Each row is a point. Each copy is the shape, with its points in the same order, turned, moved and blurred by noise. Say if it was mirrored as well.
In the rows, 128 means zero.

Shape (6 x 3):
[[130  73 155]
 [120 139 121]
 [124 103 101]
 [116 178 130]
 [105 148  85]
 [ 95 123 115]]
Copy 1, 6 rows:
[[ 92 129  98]
 [143 114 150]
 [153 113 109]
 [147 118 188]
 [177  95 148]
 [140  91 136]]
Copy 1 is: mirrored
Copy 2 (6 x 3):
[[147  88 179]
 [138 138 126]
 [170 145 150]
 [113 148  99]
 [147 178 122]
 [133 159 156]]
Copy 2 is: mirrored
Copy 3:
[[184 113 181]
 [126 120 130]
 [165 120 114]
 [ 85 128 128]
 [114 111  87]
 [134  93 118]]
Copy 3 is: only turned
Copy 4 (6 x 3):
[[127 145  79]
 [124 113 138]
 [132  90 109]
 [122 123 179]
 [115  77 158]
 [ 99 103 129]]
Copy 4 is: mirrored

Shape (9 x 3):
[[114 152 115]
 [115 156  86]
 [135 117  86]
 [126 159 113]
 [116 153 150]
 [122 111 116]
 [109 114 213]
 [ 89 119 154]
 [123 123 116]]
Copy 1 (9 x 3):
[[110 109 131]
 [ 88 114 108]
 [127 126  91]
 [100 124 129]
 [126 119 162]
 [147 117 110]
 [188 120 203]
 [152  91 153]
 [133 117 119]]
Copy 1 is: only turned
Copy 2 (9 x 3):
[[135 119 140]
 [121  91 128]
 [ 79 112 137]
 [136 114 116]
 [156 141 133]
 [109 141 150]
 [171 212 163]
 [141 154 175]
 [115 136 146]]
Copy 2 is: mirrored
Copy 3, 9 rows:
[[107 161 118]
 [ 81 158 105]
 [ 79 115 110]
 [110 157 104]
 [140 159 126]
 [105 116 136]
 [193 133 169]
 [129 147 163]
 [112 126 124]]
Copy 3 is: only turned

Shape, 7 rows:
[[129 136  64 108]
 [108 136 171 136]
 [160 109  98 161]
 [153 135 180 129]
 [128 121 151 112]
 [122 166 171 108]
 [132 101 113 124]]
Copy 1 (7 x 4):
[[130  96  80 105]
 [125 152 165 154]
 [ 97  80 141 100]
 [111 162 173 110]
 [141 139 152 119]
 [129 184 143 133]
 [132 100 133 117]]
Copy 1 is: mirrored
Copy 2 (7 x 4):
[[133  89 119  58]
 [115 108 109 167]
 [153 136 160  96]
 [105 153 112 155]
 [ 97 116 120 133]
 [104 121  75 150]
 [112 106 150 104]]
Copy 2 is: only turned
Copy 3 (7 x 4):
[[144 105 106 182]
 [109 141 108  81]
 [ 94  83 147 152]
 [117 125 157  75]
 [118 146 134 110]
 [142 138 111  68]
 [109 122 139 151]]
Copy 3 is: mirrored

Shape, 11 rows:
[[116  84 113 107 112 104]
 [196 136 134 193 162 173]
 [133 126 117  96 142 103]
 [142 145 144 152 138 152]
 [123 108 171 140 148 146]
 [100 129 132 139 126 177]
 [ 97 132 127 121  90  84]
 [169 128 135 180 133 145]
 [138 138 149 101 114 130]
 [ 95 114 126 112 126 102]
 [ 88 114 138 167 175 160]]
Copy 1, 11 rows:
[[169  89 132  99 108 126]
 [120 218 119  84 175 154]
 [159 127 133 121  92 119]
 [116 159 105 118 147 124]
 [100 123  97  92 129 138]
 [127 128  76 123 161 114]
 [140  84 154 139 124  93]
 [125 172 132  88 174 139]
 [135 128 115 105 111  83]
 [144  96 129 135 106 117]
 [112 131  77 139 147 170]]
Copy 1 is: mirrored
Copy 2, 11 rows:
[[162  99 140 108 113 146]
 [ 63 146 194 190 119  98]
 [147 143 130 126 142 151]
 [ 86 135 139 137 117 105]
 [ 83 118 140 125  98 146]
 [101 134 151  97  91 101]
 [149  87  97 105 141 116]
 [ 87 117 171 168 120 101]
 [131 135 107 136 109 127]
 [138 106 123  91 129 147]
 [ 63 120 175  85 122 131]]
Copy 2 is: mirrored
Copy 3, 11 rows:
[[179  93 129 134 141 127]
 [ 42 128 147 157 111 150]
 [157 140 143 114 149 155]
 [ 99 142 114 128 107 136]
 [135 130 119 131  85 150]
 [114 118 112  89  87 116]
 [184 148 106 126 151  86]
 [ 77 124 123 158 107 130]
 [129 136  94 115 142 156]
 [184 139 128 108 125 119]
 [123 137 150 120  51 117]]
Copy 3 is: only turned
Copy 4, 11 rows:
[[149 117  84 132 147  77]
 [ 93 145 141  66 138 188]
 [141 137 127 153 161  97]
 [121 124 150 108 129 144]
 [105  86 131 116 151 133]
 [158  88 135 103 110 133]
 [134 127 110 166  95  73]
 [106 141 121  86 127 152]
 [130 124 148 130 142  94]
 [145 113 102 165 135  97]
 [135  69  98 136 130 173]]
Copy 4 is: mirrored

Shape, 11 rows:
[[114 120 107 132 144 141  99 108]
 [164  91 126 124 150 149 127 155]
 [152 118 104 158 105 146 134 127]
 [ 93 160 136  89  86  67  91 134]
 [112 151 145 141 123  92 141  89]
 [114 112 118 164 150 150 162 145]
 [176 121  98 115 139 156 138 147]
 [108  91 141 137 116  99 128 101]
 [ 78 159 172  72  81  89 114  88]
 [152 135 153 148 104 172 124 153]
 [117 123 119 123  92 148 148 131]]
Copy 1:
[[124 112  88 123 101 108 116 154]
 [129  97  96 129 116 138 188 134]
 [136 154 101 144 119 130 161 171]
 [111 131 186  96  80 149  82 139]
 [154 169 134 107 108 105 106 119]
 [155 116 109 146 158  95 155 152]
 [128 116  86 109 134 160 176 157]
 [161 133 134 139  72  96 137 131]
 [154 141 166 121  70 154  54 103]
 [108 138 104 174 140 152 157 127]
 [159 130 125 155 123 149 130 156]]
Copy 1 is: mirrored
Copy 2 (11 x 8):
[[109 143 118 107  88 134  74 129]
 [123  99 110  80 103 132 121 165]
 [134 122 110  97  93 103 127 105]
 [ 68 186 107 168 110 170 147 115]
 [108 180 164 131 121 123 125 111]
 [132 116 138 119  90  81 105 152]
 [137 107 117  77  66 137 136 139]
 [ 78 145 140 117 141 112 106 113]
 [ 70 169 161 179 130 192 134  92]
 [167 101 111 137 114 131 131 125]
 [112 111 133 135  89 123 134 105]]
Copy 2 is: mirrored
Copy 3, 11 rows:
[[139 129 164 163 126 114 138 136]
 [147  89 128 117 162 132 150 122]
 [146 148 149 126 145 153 141  97]
 [107 147  89 180  84 166  99 176]
 [123 146 123 142  81 116  89 108]
 [126 138 160 109 170 108 108 111]
 [158 125 115 115 158 130 176 118]
 [102 104 160 137  99 142 105 120]
 [126 139 116 153  39 147  80 189]
 [189 127 132 123 157 154 108 123]
 [139 152 143 109 127 153 123 141]]
Copy 3 is: mirrored
